Each row of a before or after table is a point. One or more steps were done to the points. Then noise was added and the rows were shuffled. The steps act on columns, c1 being the first. Write out the steps. A step turns or swaps two columns, mirrors them in a line or flattens them onto one, adds a multiple of one to another, or multiplies or shifts one. Angles are multiples of 10 degrees, from the lower column toward the higher: turns from -170 to 170, lines from 10 to 170 but not 90. Use the fewest steps. Two steps may share a column if one is a turn and the other turns, adds or multiplies; they go together, in the order done. Otherwise the lowest column goes first.
(in the rows, 128 means zero)

Before (8 x 2)
[[147 170]
 [154  91]
 [168 133]
 [ 86 141]
 [108 180]
 [ 99 178]
 [ 66 124]
 [163  46]]
After (8 x 2)
[[ 86  92]
 [ 81  99]
 [115 167]
 [ 82 139]
 [203 177]
 [120  85]
 [144  68]
 [161 160]]
Steps: turn c1 and c2 by 100 degrees

Before (9 x 6)
[[147  63 205 125 181 120]
 [184 147 136 102 184 140]
 [143 119 109 173 153 150]
 [162 145 157 196  99 161]
 [141 187 138 108 161 123]
 [111 130 132 157 184 158]
 [133 134   7 163 111 101]
 [170 164 129 164 170 174]
 [115  82 172 145 146 204]]
After (9 x 6)
[[143 189  99  88 111 124]
 [169 165 101 143  96 173]
 [134 133 235 236  64 102]
 [111 132  89 127  87 158]
 [146  66  33  62 138 120]
 [114  81  83 112 142 204]
 [162 143 123 194 170 162]
 [185 146  86  74  90 140]
 [141 120 129 171  96 151]]
Steps: turn c3 and c5 by 140 degrees; add 0.7 times c3 to c4

Before (12 x 11)
[[139 137 108 139 153 128 104 103 179 160 145]
 [151 130 113 106 141 109  46  65  98 149 163]
 [165 168 118 124 115 178  88 115 100 141 118]
 [178 117 111 104 126 196 119  41  85 117 152]
 [160 162  76 118 104 129 120  85  80 144 186]
 [ 89 105 208 193  88 179 132 140 149 140 131]
 [128  98 162  90 110 104 118 145 159 140 131]
 [108 111 103 189  72 184 121  79 117 179  66]
 [ 64 112 167 172 132 196 167 156  95 185 101]
 [181 137 138 111  89 187 101  44 110 197 150]
 [134  99 216 197 121 148 169 141 119 161  90]
 [171  96  81 131 125 140  74 132 122 164 168]]
After (12 x 11)
[[114 156 114 198 111 141 170  41 112 252 112]
 [ 62 151 112 194 141 152 132  47 173 219 138]
 [ 90 126  44 110  59 159  97 149  91 182 138]
 [ 75 147 140 171 176 185 168  81  62 230 124]
 [155 118  72 110 114 123  48 163  70 111 123]
 [123  76 130 119 127 102 120  90 191 179 127]
 [111 109  55 113  70 187 123 175  43  75 147]
 [ 51 154  91 185 120 146 118 168 108 136  63]
 [151 142 113 131 122 139 101 156 234 127 132]
 [119 147 108 100  89 116 117 187  36  80 178]
 [111 157 122 101  82 163  84 144  72 123  99]
 [134 109 149 149  85 132  77 168 113 121 139]]
Steps: turn c5 and c6 by 30 degrees; turn c1 and c5 by -70 degrees; turn c2 and c4 by -40 degrees; turn c3 and c8 by -110 degrees; add -1 times c8 to c10; add 0.5 times c7 to c11; multiply c9 by 2

Before (13 x 18)
[[165 100 122 122 146 139 136 172 237  80 204 128 170  67 164  48 103  24]
 [139  94 158 127  84 210 158 119  89 164 165  56 139 152 157  82 116  98]
 [ 81 125 166 147  92 146 137 103 187  81 137 163 141 154  82 113  33  97]
 [183 132  72 184  97  93 121  93  66 143 129 118 129 195  99 143 142 147]
 [166  84 145  89 125  79 210 132 155 120  72  72  79 152 108 107 128 120]
 [165 142 106 111  83  38 143 154  89 158  42 124 100  82 149 117 101  18]
 [107  35 108 102 225  95 134  93 160 106 140 130 102 161  56 117 134  96]
 [179 111 133  66 131 143  71 103  29 123 100 119  94 130  80 142 106 168]
 [138 170  65 184 161  85 141 112  70 126  97 113 161 113  99  82  88  71]
 [133 176 107 124 134  96 138 136 137 195  89  59 144  69 133 200  61  90]
 [132 154 178 132 159 136  73 163 120 164 108 139 103 204 124 110 108 211]
 [153 101 136  45  59  78  86  80  95 117 129  95 133  78 163 103 159 153]
 [186 120  81 105 102 128 187  35  97 176 148  83 107 120 138  96 115  70]]
After (13 x 18)
[[177 142  95  67  91 104 142 106  35 102 100 120  97 113  79  72 110 115]
 [165 229 155 118 221 170  45 170 238 210 204 128 138 148 160 136 103 178]
 [186 149  88 105 192 109  95  36  96  29 148  83 118 124 137 183 115 124]
 [165 168 193 113 249  60 114 150  87 143  42 123 189 167 145 143 102 123]
 [155 216  64  44 130 110 102  80  96  85 130  95 177 141 161  88 161  55]
 [187  39 140 184 119 112 144  93  63 115 134 119 157  91 103 122 140  92]
 [141 105 157 183 168 135  84 109  70 153  98 117 183 172  95 140  88 182]
 [131   8 152 129  43 109 109 164 122 103 108 141 110  99 124  75 108 128]
 [107 185  88 106 128  88 115  93 160 126 139 133 146  34  55 135 136 233]
 [131 153 197 123 165 126 200 139 141  97  87  64 162 205 135 135  60 144]
 [142 134 117 128 169 179  81 120  91  73 162  59  65  88 157 159 116  93]
 [167 145 116  89 135  59 105 134 155 128  76  74 144  75 108 211 129 128]
 [ 83  97  37 150 170 148 113 102 186 115 136 164 120 108  83 138  34 105]]
Steps: turn c2 and c14 by 130 degrees; multiply c2 by 1.6; add -1.5 times c8 to c3; turn c3 and c10 by -140 degrees; turn c5 and c18 by 110 degrees; turn c6 and c13 by -60 degrees; swap c7 and c16

Before (8 x 32)
[[122 169 113  81  66 189 197 113  80  97  65 165  61  37 107 180  81 119
  195  27  64 141 159 124 132 158  90 174  95 167  93 197]
 [178 132  83 125 161 155 100 144 113 150 101 152 105  67 204 178 138  74
  193 156 144  57 103 129 140 194 155 125 170 191 188 148]
 [144 142 198 144  70 159 194 154 175 187 116 158  67  51 106 134 181 157
  114  98 125  71 122 142  83  56 167 165 188  88 118  97]
 [113 214  99  79 109 176  85  46  79 203 182 174 137 156 162  94 163 136
   80 106 158 123  56  72  47 110 124 141 138 140 142  68]
 [104  84  93  68 115 179 199  76 112 136 150  59 119 146 112  81 108  80
   87 133  84 144 150 138  42 121 154 142 143 103 146 185]
 [122 147  94  63 157  55 198 177 133  78 116 112 181  48 150  61 170 204
  118  47 168 137 178 166 108 134 161  50 160 133 149 172]
 [174 127 195 181 169 130 137 130 157 142 178  96 132 120 202  54 133 163
  168 153  60 168 110 171 101  56 141  50 178 144 203 121]
 [179 123  73 155  53 162 159  81 108 181 156 103 127 120 214 105 115 201
  111 116 109 138  81 132  44 178  72 142  90  85 208 103]]
After (8 x 32)
[[141 145 206 160  74 167 194 154 174 214 110 158 109  32 105 134 181 148
  115  98 126  69 119 144 174  75 166 168 188  82 112  98]
 [121 169 112 119  67 191 196 113  88 139  57 164  60  47 108 181  79 122
  202  31  69 136 157 132 138 217  86 172  95 167 154 199]
 [181 121  73  77  57 169 161  78 112 176 163 107 153 122 217 108 110 202
  112 112 117 135  81 131 168 167  69 148  92  91  16 105]
 [182 125  82  68 160 155  99 145 116 161 101 151 115  74 203 178 132  71
  190 154 148  55 108 131  91 198 157 126 167 195  77 152]
 [101  84  87  56 114 181 207  82 104 144 151  58 125 149 110  80 103  81
   86 138  79 150 156 132 196 124 153 141 144  99  56 181]
 [174 123 198 106 170 127 134 135 154 137 177  91 137 112 197  54 132 163
  173 153  59 167 111 166 113  42 142  53 179 147  46 118]
 [109 219  93  63 104 172  86  45  81 188 186 176 175 169 161  97 165 142
   78 107 157 125  59  68 197  78 128 140 139 138  76  68]
 [125 145  97  39 156  57 199 175 132  59 120 122 154  54 148  58 164 205
  116  48 165 137 182 167 139 128 160  50 152 132 101 172]]
Steps: add -1 times c31 to c4; turn c25 and c31 by 150 degrees; add -0.3 times c9 to c14; turn c10 and c13 by 30 degrees; add -0.7 times c13 to c26

Before (10 x 64)
[[106 128 126 147 191 135  86 143  95 127 119 149 202 178  62 154 188 110
   70 188  42 175 152 175 141 127  73 214 162 102 118 108  53 125  88 135
  167  83 164 195  89 169 152 122 139 116 131  73 186  53  43  42 112 140
  163  96 115 135 114 184  75 185 101 201]
 [193 110  80 159 170 110 185  67 163 178 124  92 110 130 154  80 138  91
   46 165 204 183 162 117 110 101  87 157 102 153  76 155 103 144 121 128
   87 143  48  80 187 167 155 155 185 185  62 137  92 134 165 117  91 135
   88 138  80 117  94 155 157 104 202  93]
 [100 161 189 106 169  95  70  91  96  82 122 176 202 138  71 109 107 190
  179 169 127  95  86 188 143 200 109 144 163 102 126  91  78 207 103  54
  178 163 155 192  65 151  92  77 119 108 143 146 146  98  75  65  75  60
  172  25 172 183 140 115  70 192  49 179]
 [105 170 152 105 210 105  98  86 133  70 167 157 226 135  88  75 110 184
  204 117  88  82  68 108 157 210  96 133 163 100 166 146  65 209  94  48
  184 154 202 154  99 119 140  74  44  85 135 180 162 137  78  29 120 106
  212  93 171 186 157  82  62 153  10 114]
 [201  99  70 153 167 139 177 115 132 148  96 134 154 136 103 108 154 124
   43 153 158 214 197 156  96  85  54 179  65 152  81 124 159  69 165 166
  151 116 137  89 168 187 106 105 188 149 109  93  72  75 132 141 105 193
   74 170  73 139  93 187 126  93 184 168]
 [ 66 151 188 149 198  77  63  80 174 118 172 163 168 185 153  58  63 170
  139 114 116 114 156 124 160 236 164 113 193 141 136 136 129 156 147 158
  156 152 185 200  50 104 114 155 167  87 121 147 161 192 119 114  52 111
  102 137 132 199 141 119 122 158 147 137]
 [171  70 156 156 182  90 175  56 184  80 153  96 100 133 132 122  89 136
  138 156 153 195 171 134  43 132 131 108  89 157  88 174 164 190 194 126
   89 136 137  75 195 211 146 166 114 167  37 127 114 124  68 127  51 145
  163 144 105 168  74  99 153 115 101  82]
 [168  97 154 191 142  87 192 112 155 168 152  80 114 128  68  66 149 108
   89 168 162 174 186 152  88  96 129 137 112 162  45 164 132  93 166 176
   99 149  90  79 201 178 140 159 151 189  80  69 104 111 186 181 120 166
  120 158  82 152  89 135 126  82 141 103]
 [144 154  76 108 219 127 176 117  91 148 102 139 178 139  63 165 158 101
   93 140 135 142 166 142  86 131  99 138 103 122  69  67  82 107  82 145
  142  81 143 158 110 166 142 137 180 126 105  64 154  68 127 119 126 173
  140 116  77  80  66 209  91 122 138 207]
 [ 77 155 153 183 188  69  71  56 234 196 163 123 193 132 187  71  63 193
   78 100 178  94 178 100 175 169 178  36 208 152 169 169 126 135 183 122
  102 214 154 114  27  88  76 159 158  71  71  97 118 174 114 157  60  22
   59 180 160 210 103 112 134 143 108  92]]
After (10 x 64)
[[203 101  71 145 106 142 180 114 131 150  97 134 158 135 106 195 155 126
   43 152 158 210 196 154  93  88  55 177  64 168 108 119 159  69 164 165
  152 112 135  88 188 184 130 104 187 151 110  90  72  72 128 136 103 143
   78 169  72 140  90 182 123  94 172 174]
 [ 80 152 154 219 100  71  91  51 229 193 167 120 190 132 190  22  65 192
   77 100 176  95 176 101 174 166 181  33 209 190 197 166 126 134 186 124
   97 214 155 117  60  89 200 160 160  68  75  96 116 176 111 161  58 183
   57 176 163 213 104 112 136 140  89  94]
 [108 130 130 157 153 138  82 142  94 126 119 146 201 178  62 138 190 102
   64 188  39 176 151 171 144 125  72 213 164 187 146 111  56 131  92 137
  163  84 165 199  98 169 119 120 142 115 129  72 181  54  40  37 110 105
  163  95 118 134 107 181  77 188  99 202]
 [190 113  79 146 105 111 174  68 161 181 124  91 109 124 155 135 138  88
   44 167 203 182 162 119 108 103  81 152 105 168 107 152 107 142 123 123
   84 148  48  80 207 169  86 158 186 185  63 131  90 129 167 120  92 179
   89 137  79 116  96 153 156 105 187  92]
 [147 147  74 122 135 126 169 121  93 151  99 141 175 141  62 169 159  96
   95 138 137 140 167 146  84 124 102 138 105 220 100  65  79 103  84 147
  139  82 139 159 106 166 100 139 184 124 103  69 157  67 126 122 126  86
  140 117  80  79  68 212  92 117 140 209]
 [ 64 151 185 187 117  71  68  78 175 116 176 167 171 185 154 114  62 170
  135 122 117 118 155 127 161 234 167 113 195 200 163 136 129 156 145 153
  154 150 183 203  74 105 158 155 167  86 118 148 160 194 123 114  51 198
  104 134 135 195 140 115 121 157 139 137]
 [166 100 155 150  98  87 188 111 152 170 148  80 113 128  67 167 147 110
   93 165 160 176 186 149  91 101 129 142 104 142  77 164 136  92 169 177
   98 148  88  78 225 178  92 160 147 193  84  69 101 111 185 180 121 189
  118 153  82 153  90 132 127  79 115  96]
 [171  70 157 108  94  88 166  58 184  79 153  99 104 134 127 145  85 136
  139 157 151 196 168 134  40 134 129 109  91 179 119 175 162 187 194 126
   84 142 138  75 194 212 100 167 112 168  38 126 116 124  66 128  49 130
  166 142 103 167  77 100 151 117  92  83]
 [100 158 189 117 154  97  87  88  97  84 126 174 203 141  74  64 106 192
  179 172 131  95  83 187 147 202 108 145 166 171 153  93  79 207 104  55
  179 162 158 194  47 154 182  80 120 109 142 148 153  95  77  64  73 149
  170  25 175 180 142 114  68 196  64 181]
 [106 169 149  93 156 108  92  90 135  70 169 159 225 133  88 110 110 188
  203 114  87  87  62 108 155 209  94 134 161 207 199 142  65 211  90  46
  187 156 204 157  71 117 125  73  40  82 137 181 161 133  76  32 119 184
  215  98 173 190 156  79  64 154  27 118]]
Steps: turn c4 and c63 by -20 degrees; turn c4 and c41 by 30 degrees; turn c5 and c30 by 90 degrees; mirror c7 and c43 in the line at 170 degrees; turn c16 and c54 by -90 degrees; shift c31 by 30
